Each point is reached from the start by the listed moves, each made 0, 1 or 2 times, or once backwards (-1), plus a little noise. Say if it took an odd or an even number of moves. Then give how often each move was made.
In the rows, zero is written as 128.

Moves:
(1): [171 136 154 125 137 102]
(2): [124 163 129 114  90 120]
(3): [113 124 169 134 116 136]
Start: [137 158 116 128 138 119]
Points:
[109 153  46 126 141 139] -> even (-1, 0, -1)
[187 240 106  91  85  72] -> even (1, 2, -1)
[104 151 195 144 117 138] -> even (0, 0, 2)
[111 225 161 108  50 118] -> odd (0, 2, 1)

Moves:
(1): [137 134 126 135 136 119 137 136]
(2): [122 144 126 120 131 132 140 136]
(3): [116 140 147 135 135 123 122 140]
(4): [128 133 124 134 136 132 119 122]
(5): [130 128 137 113 146 116 125 118]
(6): [131 131 134 123 144 145 138 138]
(7): [114 117 124 140 126 129 144 115]
(8): [117 119 119 123 139 128 122 145]
Start: [130 140 142 127 140 130 126 118]
Points:
[121  94 138 129 133 103 125   7] -> even (-1, -1, -1, 1, 2, -1, 2, -1)
[110 125 105 136  91 144 145  92] -> even (-1, 1, -1, 0, -1, -1, 1, 0)
[ 99 175 161 132 128 114 108 184] -> even (0, 1, 2, -1, -1, -1, -1, 1)
[100 126 132 206 130 117 123  93] -> odd (1, -1, 1, 2, -1, -1, 2, 0)
[154 187 139  83 166 108 115  73] -> even (0, 2, -1, 2, 2, -1, -1, -1)
[104 111 115 184 168 154 145 120] -> odd (1, -1, 0, 2, -1, 1, 2, 1)

Moves:
(1): [160 129 134 140 134 126 123 112 114 124  98 129 115]
(2): [116 124 131 151 157 135  97 127 133 128 134 135 124]
(3): [124 130 154 126 124 134 119 139 129 135 115 110 145]
(4): [121 136 126 132  97 153 105 120 126 140 140 122 110]
(5): [138 107 121 123 143 148 104 109 148 110 121 143 131]
(6): [117 117 127 134 108 122 138 140 129 128 114 134 108]
(7): [119 138 135 127 164 148 148 140 154 101 147 134 122]
(8): [134 120 136 123 125 137 139 146 147 141 128 120 137]
(9): [140 120 144 142 125 114 123 138 125 136 125 149 128]
(10): [111 113 127 146 123 113 133 108 121 130 110 129 139]
(11): [ 94 143 116 109 129 129 127 128 141 143 134 133 118]
(12): [131 159 110 132 126 153 114 126 103 124 125 133 113]
Start: [145 121 108 144 143 125 116 129 128 110 140 122 124]
Points:
[249 116 169 186 131 238  23  51 110  67  57 122 127] -> odd (2, -1, 2, 2, 2, -1, 1, 0, 1, 1, -1, 1)
[105  67 184 185 209  94  83 172 164 117 102 107 162] -> odd (0, 2, 2, -1, 0, 1, 0, 0, 0, 0, 0, -1)
[147  74 119 218 110  46 110  88  66 121  75  89 113] -> even (1, 1, 0, 0, -1, 1, -1, -1, -1, 1, -1, -1)
[116 106 161 223 248 146  71 104 186  89 128 166  74] -> odd (2, 2, 0, 1, 0, 0, 2, 0, 1, 1, 1, -1)
